Every row gives one point. The window is the flat piece filled in between its corners: a triangle in 3 columns, a solid with four corners in 4, and so on. A path goes straight from each point to the next, and from the last back to the first. After which points does the path pass through the window?

Window:
[[+0.04,+0.37,+0.27],
[+0.44,-0.38,-0.21],
[-0.45,-0.07,-0.13]]
Path:
(1): [-0.64,-0.07,+0.46]
(2): [+0.41,-0.39,+0.24]
(3): [+0.34,-0.31,-0.36]
(4): [+0.25,+0.15,-0.29]
(5): [+0.32,-0.64,-0.08]
(6): [-0.09,-0.62,-0.12]
(7): [+0.20,+0.17,-0.43]
(8): [+0.07,+0.25,-0.16]
Through the window after points: 2, 4, 8

Window:
[[-0.11,-0.76,+0.64,+0.31,+0.22,+0.45],
[+0.34,-0.11,+0.08,+0.03,-0.05,-0.10],
[-0.09,+0.03,-0.13,+0.33,-0.02,+0.33],
[-0.12,-0.15,-0.16,-0.55,-0.37,-0.46],
[-0.01,-0.09,-0.08,-0.35,+0.26,-0.10],
[-0.47,+1.11,+0.61,+0.81,+0.03,-0.17]]
Path:
(1): [-0.20,-0.32,+0.23,+0.40,+0.12,+0.01]
(2): [+0.03,-0.48,+0.55,-0.19,+0.20,+0.43]
(3): [+0.35,+0.07,+0.07,-0.05,-0.32,+0.37]
(4): [+0.00,-0.13,+0.23,+0.30,+0.37,-0.71]
(5): [+0.10,-0.35,+0.07,+0.10,+0.77,-0.29]
(6): [-0.25,+0.15,+0.33,+0.02,-0.48,+0.36]
(7): [+0.13,+0.22,-0.01,+0.03,-0.22,+0.11]
(8): [-0.12,-0.33,-0.04,+0.21,+0.14,+0.02]
Through the window after points: 1, 3, 5, 7

Window:
[[-0.20,-0.08,-0.04,+0.47,+0.10,-0.03,-0.24,-0.19],
[+0.40,+0.10,+0.60,+0.06,+0.03,+0.70,+0.41,-0.21],
[+0.02,-0.37,-0.20,-0.58,-0.46,-0.46,+0.17,+0.46],
[-0.24,-0.12,+0.03,+0.46,-0.13,-0.07,-0.62,+0.43],
[-0.53,-0.25,+0.14,+0.09,+0.11,-0.25,+0.38,+0.36],
[-0.38,+0.14,+0.03,+0.22,-0.26,+0.19,-0.43,+0.07],
[-0.43,+0.16,+0.10,+0.67,-0.08,-0.49,-0.09,+0.06],
[+0.18,+0.66,-0.28,+0.51,+0.38,-0.11,+0.34,-0.14]]
Path:
(1): [-0.64,+0.06,+0.35,-0.12,+0.08,-0.61,-0.27,+0.01]
(2): [-0.07,-0.06,-0.13,+0.51,-0.24,+0.03,-0.14,+0.33]
(3): [+0.23,+0.24,-0.37,+0.84,-0.25,-0.01,+0.46,-0.50]
(4): [-0.48,+0.19,+0.21,-0.01,+0.18,-0.06,-0.53,+0.43]
(5): [-0.22,-0.07,-0.02,-0.27,+0.17,-0.33,+0.13,+0.31]
(6): [+0.06,-0.37,-0.10,-0.17,-0.66,-0.23,+0.19,+0.30]
(7): [-0.09,+0.03,-0.58,+0.51,-0.34,-0.32,+0.45,+0.12]
(8): [-0.12,+0.40,+0.53,+0.33,+0.33,+0.08,-0.23,-0.10]
(9): [+0.16,+0.37,+0.13,+0.42,+0.31,-0.41,-0.18,-0.20]
(10): [-0.09,+0.48,-0.57,+0.44,+0.12,+0.42,+0.73,+0.11]
(11): [-0.57,-0.39,-0.23,+0.64,-0.48,+0.00,-0.06,+0.33]
(12): [-0.07,+0.04,+0.27,-0.23,+0.35,-0.30,+0.16,+0.16]
Through the window after points: 1, 3, 5, 7, 9, 11

Window:
[[+0.12,-0.19,+0.46,-0.04,+0.13,+0.22,+0.26,-0.36,+0.14,-0.37,+0.39],
[+0.02,+0.11,-0.15,+0.08,+0.09,-0.31,-0.58,+0.21,+0.08,+0.71,+0.27],
[-0.16,-0.28,+0.12,-0.52,-0.05,+0.48,+0.04,+0.05,+0.08,-0.40,-0.24],
[+0.12,+0.75,-0.18,+0.29,+0.48,-0.31,-0.42,+0.66,+0.06,+0.37,+0.14],
[+0.69,+0.32,-0.33,+0.06,+0.12,+0.00,+0.00,-0.02,-0.01,+0.17,+0.14],
[-0.61,+0.24,+0.13,-0.34,-0.26,+0.49,+0.32,-0.18,-0.26,-0.21,+0.26],
[+0.17,-0.34,+0.25,-0.23,+0.03,+0.21,-0.09,+0.45,-0.86,-0.82,+0.37],
[-0.24,-0.39,-0.14,-0.38,-0.30,-0.04,-0.19,-0.28,+0.47,-0.69,+0.73],
[+0.07,-0.63,-0.15,+0.43,-0.08,+0.12,-0.36,+0.22,-0.38,-0.89,+0.19],
[-0.44,-0.65,-0.12,-0.34,-0.21,+0.65,+0.32,+0.38,+0.21,-0.28,+0.36],
[-0.01,+0.05,+0.28,-0.17,-0.49,-0.11,+0.32,-0.02,+0.21,-0.20,+0.17]]
Path:
(1): [+0.25,+0.01,+0.49,+0.10,-0.16,+0.38,-0.34,+0.33,+0.39,-0.04,+0.58]
(2): [-0.07,+0.01,-0.05,-0.13,+0.08,-0.07,+0.13,+0.08,-0.17,-0.28,+0.14]
(3): [-0.14,-0.45,-0.30,-0.23,+0.11,+0.30,+0.11,+0.15,-0.03,-0.35,+0.13]
(4): [-0.35,-0.34,+0.56,+0.05,-0.72,+0.54,-0.03,+0.44,+0.13,-0.43,+0.58]
(5): [+0.55,+0.12,-0.04,+0.08,-0.20,+0.59,-0.26,-0.45,+0.36,+0.02,+0.47]
(6): [-0.43,-0.53,+0.17,-0.27,+0.20,-0.40,+0.09,+0.52,-0.18,-0.54,+0.18]
(7): [-0.06,-0.18,-0.25,-0.30,-0.03,-0.19,+0.00,-0.04,+0.04,-0.05,+0.48]
(8): [+0.07,+0.10,+0.64,+0.45,-0.07,+0.60,-0.56,+0.12,+0.47,-0.36,+0.09]
(9): [+0.05,-0.27,+0.34,-0.04,-0.35,+0.38,-0.17,+0.27,+0.00,-0.20,+0.46]
(10): [+0.14,+0.01,-0.38,-0.20,+0.54,-0.37,+0.13,-0.16,-0.08,-0.48,-0.07]
(11): [-0.37,-0.16,-0.02,-0.43,+0.32,-0.39,-0.11,+0.07,-0.20,-0.12,+0.19]
(12): [+0.50,-0.06,-0.08,+0.36,-0.35,+0.94,-0.01,+0.04,+0.27,-0.45,+0.39]
Through the window after points: 1, 3, 7

Window:
[[+0.57,-0.62,-0.40,+0.15,+0.19,+0.15,+0.41,+0.07,-0.07,-0.05,+0.42,-0.05],
[-0.03,+0.55,-0.37,-0.22,+0.21,-0.34,-0.17,+0.21,+0.03,+0.09,+0.66,+0.29],
[-0.38,-0.74,+0.07,+0.27,+0.15,+0.13,-0.16,-0.73,-0.02,+0.70,-0.23,-0.02],
[-0.08,-0.07,-0.54,+0.42,+0.56,-0.19,-0.39,-0.54,-0.36,+0.35,+0.09,+0.40],
[+0.43,+0.13,+0.25,+0.19,+0.12,-0.28,+0.33,-0.05,+0.07,+0.10,+0.19,+0.07],
[+0.03,-0.44,-0.43,-0.50,+0.23,+0.24,+0.61,-0.17,+0.14,-0.22,-0.13,+0.85],
[+0.02,+0.06,-0.30,-0.14,+0.87,+0.31,-0.29,+0.03,+0.00,-0.22,+0.39,+0.21],
[+0.20,-0.01,+0.28,+0.43,+0.09,+0.34,+0.03,-0.05,-0.75,+0.12,+0.60,+0.31],
[+0.19,-0.97,-0.40,+0.09,+0.56,+0.24,+0.17,+0.51,-0.38,-0.07,-0.11,-0.25],
[-0.62,-0.18,-0.28,+0.51,-0.29,+0.51,-0.35,+0.05,+0.21,-0.26,-0.27,+0.52],
[+0.42,-0.37,-0.29,-0.34,-0.04,-0.02,-0.03,+0.50,+0.29,-0.19,+0.17,+0.74],
[+0.55,+0.42,-0.22,-0.58,-0.13,-0.16,+0.11,-0.23,+0.30,-0.08,-0.10,-0.15]]
Path:
(1): [+0.09,-0.44,+0.03,-0.10,-0.38,-0.22,-0.15,-0.31,-0.09,-0.45,+0.28,+0.39]
(2): [+0.11,+0.13,-0.40,+0.14,+0.55,+0.35,+0.38,+0.20,-0.04,+0.54,+0.02,+0.24]
(3): [+0.29,-0.08,-0.24,+0.13,+0.43,+0.29,+0.39,-0.13,+0.03,+0.44,-0.10,-0.01]
(4): [-0.13,-0.38,+0.02,+0.20,+0.02,+0.00,-0.24,-0.06,-0.38,-0.23,+0.28,+0.16]
(5): [+0.00,-0.13,-0.16,-0.01,+0.51,-0.13,-0.38,-0.35,-0.17,-0.72,+0.09,-0.27]
(6): [+0.25,-0.01,-0.11,-0.03,-0.23,+0.24,+0.42,+0.36,+0.09,+0.84,+0.18,+0.89]
(7): [+0.26,-0.43,-0.75,+0.40,+0.36,+0.23,-0.04,+0.30,+0.52,+0.71,-0.12,+0.05]
(8): [+0.13,-0.25,+0.15,-0.12,+0.01,+0.06,+0.18,-0.24,-0.29,-0.47,+0.17,+0.38]
(9): [+0.30,-0.53,-0.10,-0.10,+0.02,-0.70,+0.27,-0.03,+0.29,-0.33,+0.27,+0.28]
(10): [+0.15,+0.13,-0.58,+0.23,+0.60,+1.01,-0.20,-0.06,-0.63,+0.55,-0.11,-0.16]
(11): [+0.04,-0.11,-0.29,+0.20,+0.17,+0.30,+0.12,+0.05,-0.09,+0.23,-0.15,+0.20]
(12): [-0.02,-0.24,+0.10,+0.07,+0.31,-0.01,-0.12,-0.28,-0.24,-0.36,+0.63,+0.21]
(13): [-0.03,-0.08,+0.20,+0.02,+0.04,-0.24,+0.10,-0.54,-0.44,-0.43,+0.29,+0.05]
(14): [+0.33,-0.03,-0.50,+0.08,+0.62,+0.30,-0.02,+0.41,+0.40,+0.46,+0.07,+0.46]
(15): [+0.28,-0.08,-0.30,+0.16,+0.19,+0.37,+0.16,+0.21,+0.03,+0.14,-0.11,+0.28]
(16): [+0.29,-0.37,+0.12,-0.38,+0.00,-0.44,+0.23,-0.03,+0.03,-0.36,+0.78,+0.17]
Through the window after points: 9, 13

Window:
[[-0.04,-0.65,-0.29,+0.25,-0.50,-0.39,+0.20,-0.07,-0.17,+0.09,-0.70,-0.40,-0.15,+0.62],
[+0.38,+0.07,+0.86,-0.11,-0.39,-0.46,+0.07,+0.39,+0.51,+0.33,+0.01,+0.17,+0.03,+0.33],
[+0.15,+0.01,+0.68,-0.34,-0.23,-0.30,-0.45,+0.18,+0.32,+0.26,-0.52,-0.24,-0.23,-0.38],
[-0.42,+0.47,-0.26,+0.51,-0.62,-0.52,+0.09,-0.15,+0.06,+0.55,+0.69,-0.18,-0.21,+0.28],
[-0.56,-0.27,+0.24,+0.17,+0.14,+0.17,+0.71,+0.16,-0.39,+0.45,+0.28,-0.02,+0.09,+0.09],
[-0.04,+0.09,-0.08,+0.61,-0.53,-0.14,+0.09,-0.37,-0.26,+0.30,-0.76,+0.32,+0.39,+0.12],
[+0.74,-0.02,-0.59,+0.24,+0.61,-0.09,+0.61,+0.23,+0.09,+0.20,+0.40,+0.20,+0.32,-0.32],
[+0.85,+0.52,-0.47,+0.10,+0.50,-0.25,+0.97,+0.26,+0.08,+0.22,-0.04,+0.25,-0.60,-0.24],
[-0.04,+0.26,+0.35,-0.39,-0.52,-0.63,+0.07,-0.30,+0.00,+0.68,+0.00,+0.44,-0.08,+0.51],
[-0.24,+0.39,+0.45,-0.30,+0.06,-0.01,-0.09,+0.70,-0.46,+0.37,-0.29,+0.24,+0.25,+0.02],
[-0.36,-0.23,+0.17,+0.22,+0.70,+0.22,-0.02,+0.12,+0.12,-0.86,+0.39,+0.28,+0.46,+0.01],
[-0.14,+0.08,+0.09,+0.57,+0.57,+0.30,-0.73,+0.05,-0.09,+0.02,+0.07,-0.07,-0.24,+0.05],
[-0.04,+0.36,+0.08,+0.18,+0.33,-0.53,-0.22,+0.36,+0.46,+0.51,+0.00,+0.47,-0.35,-0.23],
[-0.21,+0.20,-0.15,-0.05,-0.02,+0.44,-0.05,-0.09,+0.58,-0.07,-0.17,+0.73,+0.39,+0.35]]
Path:
(1): [-0.05,-0.08,+0.05,+0.07,-0.22,-0.22,-0.22,+0.17,+0.02,+0.12,-0.06,+0.22,-0.36,-0.13]
(2): [+0.02,+0.32,-0.05,+0.47,+0.42,-0.30,+0.32,+0.00,+0.18,+0.56,-0.23,+0.04,+0.29,+0.44]
(3): [-0.34,+0.39,+0.43,+0.42,+0.42,-0.20,+0.19,-0.20,+0.69,+0.29,-0.16,-0.17,-0.05,+0.16]
(4): [+0.12,-0.08,-0.16,-0.04,-0.24,-0.09,+0.20,+0.10,-0.20,+0.21,+0.14,+0.39,-0.01,+0.15]
(5): [+0.22,+0.09,+0.05,+0.22,-0.12,+0.13,+0.05,+0.05,+0.10,+0.05,+0.04,+0.40,+0.10,+0.00]
(6): [-0.53,+0.01,-0.09,-0.01,+0.25,-0.33,+0.17,-0.15,+0.44,+0.27,-0.16,+0.09,+0.00,+0.40]
(7): [-0.10,+0.14,+0.36,+0.13,+0.64,-0.31,-0.25,+0.14,+0.20,+0.22,-0.29,-0.07,+0.35,+0.23]
(8): [-0.19,-0.22,-0.03,+0.18,-0.17,+0.33,+0.14,+0.10,-0.12,-0.47,+0.36,+0.31,-0.13,-0.19]
(9): [+0.17,-0.05,-0.21,+0.21,-0.72,+0.40,+0.23,+0.16,-0.31,+0.75,+0.23,+0.73,-0.51,-0.10]
(10): [-0.01,+0.23,+0.32,+0.03,-0.08,-0.59,+0.08,-0.16,+0.15,+0.20,-0.36,+0.07,+0.28,+0.33]
(11): [+0.02,+0.15,+0.06,+0.59,+0.53,-0.01,+0.26,-0.44,+0.29,+0.21,-0.28,-0.42,+0.92,+0.10]
(12): [-0.13,+0.06,-0.01,+0.11,+0.05,+0.17,-0.38,+0.22,+0.04,+0.03,+0.02,+0.41,-0.35,+0.17]
Through the window after points: 1, 7, 9, 11

Window:
[[+0.30,+0.25,+0.43,-0.20,-0.03,-0.14,+0.19,-0.01,-0.88,+0.32,-0.13,-0.10,+0.54,-0.63],
[-0.22,+0.01,-0.01,+0.06,+0.03,+0.27,+0.27,+0.27,-0.42,-0.43,-0.29,+0.44,+0.05,-0.03],
[+0.28,+0.22,-0.16,-0.34,-0.13,-0.56,+0.38,+0.29,-0.17,-0.10,+0.51,-0.58,-0.26,-0.60],
[+0.37,-0.35,+0.26,-0.40,-0.62,+0.23,-0.06,-0.11,+0.16,-0.48,-0.12,+0.19,-0.29,+0.41],
[+0.35,+0.01,+0.15,+0.22,+0.11,+0.10,+0.25,-0.02,+0.54,-0.30,-0.44,+0.19,+0.10,-0.08],
[+0.00,+0.71,+0.54,+0.39,+0.26,-0.55,+0.54,+0.05,-0.30,-0.33,+0.32,-0.28,-0.58,-0.49],
[+0.03,-0.15,-0.30,+0.19,-0.45,-0.07,+0.26,-0.39,-0.63,-0.06,-0.09,+0.04,+0.52,-0.08],
[+0.04,-0.02,+0.44,+0.27,+0.06,+0.13,+0.24,+0.05,-0.17,-0.08,+0.54,+0.15,+0.20,-0.24],
[-0.03,-0.62,+0.17,-0.07,+0.08,-0.61,-0.33,+0.13,-0.11,-0.51,-0.60,+0.06,-0.22,-0.14],
[+0.34,+0.20,-0.08,+0.14,+0.08,+0.25,-0.21,+0.00,+0.87,+0.61,-0.01,-0.29,-0.76,+0.38],
[-0.13,+0.23,+0.50,-0.02,+0.32,-0.22,+0.21,+0.21,+0.29,-0.08,-0.19,-0.22,+0.18,+0.37],
[-0.20,+0.00,-0.09,-0.51,+0.71,-0.33,-0.15,-0.62,-0.03,-0.33,-0.22,+0.27,-0.53,-0.38],
[+0.12,+1.35,+0.37,+0.02,+0.13,-0.26,-0.45,+0.29,+0.86,+0.35,+0.53,-0.41,-0.30,-0.17],
[-0.53,-0.06,+0.00,-0.38,-0.21,+0.12,-0.05,-0.35,+0.02,-0.30,-0.08,-0.32,-0.41,-0.59]]
Path:
(1): [-0.19,+0.26,+0.38,-0.05,+0.01,-0.27,+0.03,-0.11,+0.44,+0.03,-0.03,+0.05,-0.22,-0.14]
(2): [+0.36,+0.46,-0.44,-0.18,-0.14,+0.46,-0.24,+0.14,-0.37,-0.32,+0.26,-0.77,-0.17,-0.42]
(3): [-0.21,-0.13,-0.29,+0.01,+0.43,+0.12,-0.38,-0.13,-0.49,-0.52,+0.36,-0.63,-0.34,-0.18]
(4): [-0.08,+0.28,+0.48,-0.39,-0.33,-0.26,+0.40,-0.25,+0.28,+0.14,-0.44,+0.34,-0.10,-0.55]
(5): [-0.11,-0.07,+0.24,-0.03,-0.42,-0.14,+0.06,-0.12,+0.28,-0.06,+0.08,+0.13,-0.38,+0.00]
(6): [+0.78,+0.17,-0.08,-0.35,+0.57,+0.26,-0.05,+0.03,-0.21,-0.36,-0.38,-0.27,+0.13,+0.02]
(7): [+0.39,+0.28,+0.01,-0.04,+0.29,-0.02,-0.29,+0.22,+0.19,-0.30,-0.38,-0.36,+0.09,-0.02]
(8): [-0.13,+0.49,+0.41,+0.11,-0.13,-0.22,+0.34,-0.08,+0.43,+0.18,+0.40,+0.15,-0.27,-0.20]
Through the window after points: 1, 3, 5, 7

Window:
[[-0.27,-0.35,+0.41,+0.15,-0.08,-0.25,-0.66,+0.27,+0.38,+0.01,-0.10,+0.34,+0.03,-0.18],
[-0.36,-0.16,-0.04,-0.13,-0.44,-0.29,-0.43,+0.58,-0.22,-0.37,+0.20,+0.37,-0.07,-0.05],
[-0.28,+0.86,-0.15,-0.26,+0.32,+0.32,+0.56,-0.14,+0.01,-0.32,-0.13,-0.58,-0.03,-0.20],
[-0.14,-0.15,-0.17,+0.40,-0.52,-0.47,-0.31,+0.08,-0.07,-0.06,+0.01,+0.19,-0.40,-0.62],
[-0.01,+0.53,+0.16,-0.36,-0.22,+0.02,+0.55,-0.05,+0.22,-0.13,+0.47,-0.44,+0.18,-0.37],
[-0.19,-0.24,-0.36,-0.04,+0.19,+0.44,-0.06,+0.07,-0.14,+0.57,+0.13,-0.12,+0.41,+0.58],
[-0.25,+0.45,-0.37,+0.04,+0.54,-0.16,+0.56,-0.14,+0.10,-0.17,+0.51,-0.13,+0.08,+0.09],
[+0.40,+0.34,-0.12,-0.26,+0.05,+0.08,+0.50,-0.20,+0.17,-0.33,-0.22,-0.05,+0.27,+0.14],
[+0.22,-0.31,+0.38,-0.29,-0.01,-0.56,-0.58,+0.37,-0.34,+0.05,-0.12,+0.24,-0.09,-0.52],
[-0.36,+0.42,-0.42,-0.33,+0.02,-0.46,+0.67,-0.05,+0.30,-0.30,+0.00,-0.75,+0.13,-0.12],
[+0.29,+0.05,+0.08,+0.38,+0.16,+0.20,-0.42,+0.87,-0.06,+0.50,+0.20,-0.27,+0.35,+0.91],
[+0.21,-0.65,+0.24,+0.17,+0.31,+0.43,-0.24,+0.13,-0.15,+0.06,+0.17,-0.33,-0.02,+0.77],
[+0.23,-0.36,-0.12,-0.04,+0.38,+0.53,+0.04,+0.77,+0.23,+0.47,+0.13,-0.09,-0.12,+0.64],
[-0.12,-0.39,+0.21,+0.28,-0.23,-0.37,-0.25,+0.60,-0.13,-0.38,-0.06,+0.19,+0.29,-0.91]]
Path:
(1): [+0.04,-0.09,-0.35,-0.11,-0.16,-0.10,-0.39,-0.06,+0.07,-0.40,+0.20,-0.35,+0.28,-0.21]
(2): [+0.54,+0.08,-0.29,+0.10,+0.24,-0.35,-0.29,-0.25,+0.36,-0.20,+0.70,-0.37,+0.56,-0.40]
(3): [-0.37,+0.02,+0.29,-0.21,-0.30,+0.13,+0.25,+0.53,-0.14,+0.04,-0.26,-0.03,-0.17,+0.05]
(4): [-0.39,-0.10,+0.49,+0.29,+0.13,+0.42,+0.49,+0.42,-0.39,+0.73,+0.23,-0.24,+0.14,+0.20]
(5): [+0.33,-0.11,-0.25,-0.23,+0.18,+0.01,-0.31,+0.08,+0.25,-0.45,+0.02,-0.21,-0.08,+0.23]
(6): [+0.37,+0.39,+0.03,-0.32,-0.12,+0.14,-0.34,-0.16,-0.11,-0.33,+0.50,-0.80,+0.21,-0.41]
(7): [-0.30,+0.22,-0.02,-0.15,-0.03,-0.15,+0.70,+0.21,+0.29,+0.03,+0.11,-0.10,+0.07,+0.00]
(8): [-0.18,-0.04,+0.15,-0.09,-0.02,-0.09,+0.04,+0.64,-0.25,+0.13,-0.02,-0.07,+0.08,+0.29]
(9): [+0.27,-0.42,-0.39,+0.29,-0.01,+0.24,-0.54,-0.69,+0.39,-0.42,+0.43,+0.05,+0.03,-0.31]
(10): [+0.01,+0.33,-0.36,+0.27,+0.46,+0.41,-0.44,+0.43,+0.44,-0.17,+0.32,-0.44,+0.50,+0.52]
(11): [+0.25,-0.30,+0.47,+0.08,-0.29,-0.35,+0.10,+0.69,-0.61,+0.76,-0.02,+0.12,-0.12,+0.45]
(12): [-0.26,+0.27,+0.42,+0.24,+0.10,-0.04,+0.52,-0.54,-0.25,+0.14,+0.05,+0.41,+0.15,+0.40]
(13): [+0.28,+0.07,-0.61,-0.47,-0.08,-0.01,-0.36,+0.83,+0.32,-0.41,-0.02,-0.81,+0.18,-0.43]
(14): [+0.03,+0.21,-0.29,-0.14,+0.03,-0.26,-0.28,+0.13,+0.25,-0.25,+0.06,+0.04,+0.30,-0.26]
(15): [-0.23,+0.16,+0.36,+0.09,-0.04,-0.01,+0.76,-0.02,-0.36,-0.02,+0.11,-0.42,-0.21,+0.15]
(16): [-0.34,+0.20,+0.43,+0.30,+0.09,-0.20,+0.41,+0.55,-0.24,+0.43,-0.11,+0.39,-0.28,-0.03]
Through the window after points: 4, 6, 8, 10
